Rows are points. Each copy is the shape, with its points in the same order, turned, moved and blurred by noise. Some copies are also mirrored. Which?
(in the rows, 128 means zero)

Shape (5 x 2):
[[142 160]
 [160 151]
 [109 122]
 [129 161]
 [ 87  61]]
Copy 1 (5 x 2):
[[102 137]
 [104 160]
 [133 106]
 [ 95 123]
 [197  97]]
Copy 1 is: only turned
Copy 2 (5 x 2):
[[112 149]
 [109 128]
 [163 153]
 [121 159]
 [226 128]]
Copy 2 is: mirrored
Copy 3 (5 x 2):
[[ 97 116]
 [110  91]
 [134 153]
 [ 97 128]
 [190 184]]
Copy 3 is: mirrored

Shape (6 x 3):
[[140 145 173]
 [104 104 128]
 [109 128  78]
 [210 126 187]
 [130  94 113]
 [110 120 109]]
Copy 1 (6 x 3):
[[ 84 134 100]
 [140 102 121]
 [183 140 119]
 [ 43 172 159]
 [143 120 150]
 [153 120 117]]
Copy 1 is: only turned
Copy 2 (6 x 3):
[[109  99  94]
 [105  94 161]
 [125 146 181]
 [ 46 114  59]
 [ 82 118 171]
 [117 120 166]]
Copy 2 is: only turned
Copy 3 (6 x 3):
[[149 105 104]
 [ 84 122 113]
 [ 82 148 160]
 [196 147  69]
 [ 95 157 110]
 [ 95 132 131]]
Copy 3 is: only turned
Copy 4 (6 x 3):
[[134 169 105]
 [105 106 128]
 [146  70 135]
 [142 224 159]
 [113 112 151]
 [122  99 130]]
Copy 4 is: only turned

Shape (10 x 6):
[[149  43 161 153 154 178]
 [ 96 140 128  75 112 126]
 [ 97 135 169 155 150 140]
 [ 90 136  69 116 147  79]
 [142 131  85  86 139 107]
 [126 196 207 164 129 180]
 [147 146 138 125 107 121]
 [ 67 146 107 150 100 117]
 [ 70 146 145  86  99 104]
 [115 132  79  93 129 138]]
Copy 1 (10 x 6):
[[ 87 147 180  97 157 185]
 [161 105  89 157 103 138]
 [ 80 114 105 156 155 139]
 [173 135 115 162 139  63]
 [165 122 148 155  97 100]
 [ 22  96  89 176 100 168]
 [108  96 120 130  89 116]
 [124 143  58 133 130  96]
 [163  91  59 147 123 132]
 [164 150 123 158  92 117]]
Copy 1 is: mirrored
Copy 2 (10 x 6):
[[174  75 107 152 221 148]
 [171 113 148 112  92 116]
 [133 103 110 173 127 146]
 [101 102 174  83  91 172]
 [125 125 180  86 135 115]
 [110 107  84 222 122  84]
 [124 135 122 128 131 106]
 [107 102  93 105  84 144]
 [176 124 132 128  64 133]
 [128  82 160  74 116 113]]
Copy 2 is: mirrored
Copy 3 (10 x 6):
[[ 96 123  50  52  89 123]
 [151 158 141 147 132 144]
 [112 103 110 107 175 136]
 [158  86 180 152 110 137]
 [124 129 147 178  88 136]
 [ 83 136  67 133 230 106]
 [106 146 137 146 136  95]
 [180 104 153 124 163  90]
 [157 156 169 133 167 151]
 [158 131 126 163  99 126]]
Copy 3 is: only turned

Shape (11 x 8):
[[115 130 154 127 171 154 119  89]
 [ 70 138  97 150 126  94 107 123]
 [ 39  92 104 139  87  82  98 138]
 [108 161 117 108  93 125 196 171]
 [112 122 149 131 105  89  95  96]
 [ 80 127 118 104  78 135  70 112]
 [158 188 141 194 156 190 135 115]
 [185 151 134 164 182 179 106 148]
 [119 151 160 126 120 106 109 119]
 [151 117 176 179 146 173 115 107]
 [162 146  63 159 122 157 163 124]]
Copy 1 (11 x 8):
[[126 139 159 177  85 165 112 102]
 [107 130  97 169 126  81  85 107]
 [ 84 101  67 182 108  56 118 128]
 [ 91  52 126  84 150 119 117 108]
 [153 134 109 152  95 108 103 154]
 [135 105 148 186 105  67 138 133]
 [110 195 213  89 130 138 104  88]
 [130 198 171 115 168 164 149  83]
 [153 129 120 130  94 116 115 115]
 [109 194 177 125  84 153 139 111]
 [ 75 138 166 123 189 127  98 136]]
Copy 1 is: only turned
Copy 2 (11 x 8):
[[179 129 129 105 139 158 112 141]
 [147 134 124 161 106 108 114  69]
 [152 137  88 192  94  61 117  90]
 [ 86 128 125 153 201  99 177  99]
 [155 159 109 166  93 125 152 133]
 [144 104 108 202 105 106 119 143]
 [ 84 128 134  78 144 203  98 120]
 [102 112 176  60 127 158 108 144]
 [140 165 133 157 120 133 144 144]
 [126 141 105  73 117 157 108 164]
 [ 84  73 119 102 131 147 158  82]]
Copy 2 is: only turned
Copy 3 (11 x 8):
[[149 159 117 115  94 172 106 139]
 [142 138 121 129  64  80 158 134]
 [111 149  88 120  41  47 155 100]
 [ 69  91 107 191 110 100 113 157]
 [150 159 118 114  98  81  97 103]
 [118 199  83 124 108  75 143 126]
 [198 105 100 166 151 183 136 155]
 [164  96 109  99 169 184 142 149]
 [147 140 111 122 111  99  91 142]
 [179 125  80 119 129 177 105 104]
 [124 104 146 181 147 147 174 116]]
Copy 3 is: mirrored
Copy 4 (11 x 8):
[[130 126 107  66 106 151 102 117]
 [178 174 165 116  97 176 134 108]
 [213 212 149 132 118 169 160 141]
 [116 167 122 184 157 161 124  62]
 [185 123 144  99 135 146 153 131]
 [159 168 128 114  97 138 199 134]
 [ 77 135 168  59 115 109  84  55]
 [ 93 115 154  94  84  80  63  98]
 [167 117 129 106 127 132 139  93]
 [120 135 136  50 139  92  90 117]
 [ 67 148 194 137 122 150  99 111]]
Copy 4 is: mirrored

Shape (15 x 9):
[[125  79 135 116 165 105  99  92 105]
 [169 143 121 109 136  57 109 135 116]
 [154  99 128 172 132 113 114 104  83]
 [103  89 156 156 125 147  78 108 106]
 [143 175 147 100 151 111 136 146 150]
 [103 109 129 139 170 136  98 164  85]
 [148 198  74  89  97  68 168 142 192]
 [162 163 131 110 173 131 129 159 174]
 [135 103  93 150 169 184 127 151 106]
 [ 77 139 104 168 200 169  97 151 104]
 [ 62 100  96 153 196 175 182 158 103]
 [154 150  87  69 107 106 115 109 110]
 [112  69 112 136 139 136 104 170 117]
 [160 143  69  93 133  78 123 108 178]
 [151 177 110  74 135 114 164 143 157]]
Copy 1 (15 x 9):
[[143  88 114 113 117 148 149  87  96]
 [100  72 126 131 203 121 130 116  94]
 [ 89  68  82 138 130 142 172 121 101]
 [ 96 129 100 100  95 164 172 117 133]
 [112 145 131 144 171 104 109 124  90]
 [137 149 111 163 135 167 179 103  92]
 [107  99 185 164 201  61  89 205 110]
 [129 161 113 151 170 128  86 161  78]
 [124 133 101 190 102 186 135 135  98]
 [116 170 126 172  98 164 187 128  65]
 [179 153 108 229  89 139 177 131  96]
 [ 99  79 178 149 154 128 100 114 119]
 [143 133 119 160 137 180 173 139 135]
 [124  67 178 131 167 116 102 175  87]
 [111 116 156 178 168  86  73 146 107]]
Copy 1 is: only turned
Copy 2 (15 x 9):
[[152 147 158 155 145 191 137 136  97]
 [101 100 192 169 122 141 140 123 141]
 [100 139 146 130 118 192 122  92  95]
 [144 142 103 138  95 181 131 129  67]
 [121 118 141 144 135  87 164 129 149]
 [ 94 142 128 127 135 153 150 170  68]
 [103 125 175 147  97  73 112 139 237]
 [123 147 161 122 123  81 188 131 145]
 [ 96 199 139  91 129 136 136 140  77]
 [ 79 196  92 128 129 149 175 179  83]
 [ 94 198  91  64 179 153 134 188 109]
 [119 146 181 182 123 107  84 126 136]
 [122 144 153  96 106 159 127 177  78]
 [131 160 202 162  99 123 129 137 192]
 [121 137 161 138 141  67 127 132 178]]
Copy 2 is: mirrored

Shape (18 x 12):
[[127 176  88 138 118 233 159  93 112 116  77 160]
 [129 127 161 139 145 117 110 128 139  74 114 144]
 [120 111 179 117 144 136 155  99 211  91 126 156]
 [107 176 120  80 180 129  84  75  79 150 131  77]
 [130 121  89 154 139 143 149  91 172  87  85 129]
 [117  80 156 151 159 148 166  99 138  70 126 131]
 [133  72 161 133 162 159 135 141 176 122 121 140]
 [ 97 137 134 181 108 179 124  62 141 129 108 145]
 [158 155  97 145  94 185 126  92  88 172  97 158]
 [109 107 168  78 162  95 137 114  90 171 113 114]
 [111 148 127 106 177 106 140 121 112 150 189  69]
 [123 140  98 130  75 218 132  91 138  78 119 142]
 [ 65 129 158 102 174  97 147 145 115 152 129 120]
 [ 84 155  89  65 144  84  98  85 103 153 148  67]
 [103 136 159 123 189 129 123 165 139 154 130 101]
 [123 114 151 152 144 123 159 134 169  82 139 176]
 [ 82 116 113  94 196 131  99 132  91 178 150 147]
 [ 90  85 169 133 153 127 134 177 145 121 116 120]]
Copy 1 (18 x 12):
[[162 165 102 126  69 195 136 151 194 113 127  62]
 [145 127 112 119 173 102 134  99 125 101 117  83]
 [162 116 124 105 187 145 188 133  88  76 158  88]
 [ 74  82  76  86  87 173  93  95 118 126  99 138]
 [124 105 139 128 150 137 158 155 174 116 153  64]
 [164 110 147 100 180 145 123  92 138  97 183  73]
 [139 145 160 145 151 138 161  96  89  97 173  92]
 [158 124  77 137 127 142 121 155 175  85 178 116]
 [145 176  94 145  77 158 113 158 175 153 136 130]
 [123  98 110 121 138 170  87  95  58 165 135 130]
 [111  69 145  90 135 172 107  81 115 114 101 172]
 [171 160 122  84  79 127 137 164 175  80 148  73]
 [133  79 132 145 155 178  81 101  70 107 102 131]
 [ 64  54 120  74  99 155  78 135 100 127  97 155]
 [125  93 139 155 137 159 124  71  82  89 102 132]
 [168 141 143 120 204 135 142 130 123  89 129  91]
 [ 80 134 125 132 128 186  62  97  85  96 117 138]
 [158 112 159 159 153 125 105  84  79  91 135  97]]
Copy 1 is: mirrored
Copy 2 (18 x 12):
[[156 153 150  98  79 172 195 120  86  43  98 155]
 [ 84 103 129 110 108  99 165 173 132 149 126 160]
 [103 108 161 113 173  70 173 171 137  96  96 179]
 [ 52 155 180  98 112 206  91 130 148 111 144 126]
 [138 112 151  95 144 124 184 190  96  95 148 129]
 [111  77 161  95 154 103 169 139  87 138 127 183]
 [ 99  78 151 145 137  58 143 142 112  97 115 156]
 [124 169 187 117 131 135 194 156  82 121  90 153]
 [135 188 138 154  91 165 190 107  95  76 125 128]
 [ 26 130 121 131 168 147  92 116 109 116 133 140]
 [ 98 147 168  95 143 135  59 126 144 134 156 134]
 [169 116 158 107 103 151 216 123 130  99  93 121]
 [ 63 134 116 116 150 132  68 147 110 134 102 163]
 [ 81 145 163 113 162 209  68 161 153 132 148  95]
 [ 74 129 150 116 104  91  72 152 112 110 118 135]
 [125 115 121 117 140  71 153 169 122 134 119 201]
 [ 77 125 157 177 117 167  61 137 109 109 128 176]
 [ 86  91 113 130 130  81 113 154 105 133  96 136]]
Copy 2 is: only turned
Copy 3 (18 x 12):
[[169 126  97 154 214  64 113  99 181 115  65 155]
 [133  78 152 138 164 155 125 151 110  80 117 144]
 [135  79 167  97 195 171 152  84  93  91  90 132]
 [ 77 113 149  72 134  61 130 200 152 131 110 160]
 [143  79 162 168 146 121 149  86 152 116  81 132]
 [113  45 148 144 179 136 118  86 104 107 133 158]
 [141  98 160 115 190 180 138  87 121 131 144 165]
 [182  71 136  97 162  95  93 102 156 115  84 119]
 [201 120  85 124 174  64 136 137 165 139 104 134]
 [101  93 159  67 186  91 168 164 136 122 185 133]
 [ 70 132 140  87 104  90 131 129 105 115 164 149]
 [164 114 122 167 194  91  90 103 120 141  59 125]
 [ 96 115 186  76 174 105 134 133 138  73 186 133]
 [ 81 133 187  90 114  43 148 182 129 131 132 116]
 [ 94 134 154  82 148 150 122 131 151  91 173 156]
 [157  91 164 142 170 158 138  91  87  61 128 148]
 [134 139 182  71 159  69 130 154 144 120 180 199]
 [120 106 178 117 183 166 113 115 133 102 185 132]]
Copy 3 is: only turned

Shape (16 x 12):
[[192 115  52 142 112 109  93 108 164  87 106 121]
 [149 162 164 107 117 115 159 149 127 148 119 168]
 [176  91  87 142 132  84 126 106 112  83 103 144]
 [105 140 135  73 111 176 152 124  99 153 162 139]
 [ 78 167  91 114  60 110  91 130 112 114  86 110]
 [133 117 146  96 118 136  97 197 142 179 160 167]
 [172  82  51 187 122 103 172 149 137 101 113 121]
 [110 135 181 127 103 149 107 141 141 165 152 127]
 [181 121  46 144 176  96 100 145 105  89  68 130]
 [ 52 134  93 128  99  83  96 135 133  62 151 134]
 [144 105  78 189 124 113  93 111  95  87 100 135]
 [111 155 158 105 159 145 148 127 154 174 134 112]
 [ 44 128 106 129  62 124  67 163 122  72 105  94]
 [138 147 172  91 130 165 156 157 123  85 128 137]
 [ 90 116 170  84 128 177 162 136 156 139 108 192]
 [137  95 163  62 131 111 134 143 117 138  99 124]]
Copy 1 (16 x 12):
[[166 125  28 110  90 120 133 139 178  95 137 170]
 [ 99 111 133 125 100 138  88 102  97 129 173 117]
 [134 116  68 104 104 151 163 101 165  72 137 142]
 [ 75 131 135 163 134 105  81 130 115 135  91  98]
 [162 190  67 114  95 147  87 166 113 106 119  71]
 [ 80 188 140 140 120  95  89 108 113 144 175 164]
 [ 95 108  63  71  95 118 153 166 177  47 160 150]
 [ 81 164 117 125 130 136  96 142 112 189 148 125]
 [193 126  89  79  98 103 174 120 157  56 140 154]
 [140 205 120 124  80 188 101 167 183  97 114 106]
 [140 154  65  64 101 134 164 123 181 102 125 111]
 [111 111 150 124 159 130  85 161 106 159 145 137]
 [148 236  86 137  85 159 128 198 142 125 122  73]
 [102 105 147 177  82 132 144 136 115 147 141 106]
 [ 89 117 148 184 153 126  99 124 145 143 184  72]
 [108 138 115 165 151 152 144 112  83 107 156 130]]
Copy 1 is: only turned
Copy 2 (16 x 12):
[[186  21  96 136 113  97 106 155 107 141  84 138]
 [110 136 162 150 119 130  79 168 128 102 145 135]
 [166  54  91 167 138 147 135 171 115 113  83 137]
 [120 157 207 121 136 149 130 129 104 159 141  90]
 [207 121 142 118 196  68 118 171 149 147 125 115]
 [149 187 129 125  82 115  76 130  85 121 130  88]
 [167  80 101 187  97 105 164 151 113 122  57 194]
 [120 167 150  86 110  90 109 134 124  98 142  95]
 [189  67  70 173 158 133  83 117 124 141  73 160]
 [186 122 104 154 182  61 175 152  97 128 168 112]
 [197  69 108 134 157 125 143 125 122  82  74 152]
 [ 72 141 145 100 135 102 102 126 125 151 132 125]
 [238 137 117 109 179  62 160 136 160 141 150 104]
 [135 110 148 147 112 150 119 117 156 143 185 123]
 [105 138 187 174 111  95 123 110 139 107 160  63]
 [115 135 113 145 121 153 106 164 164 149 114  71]]
Copy 2 is: mirrored
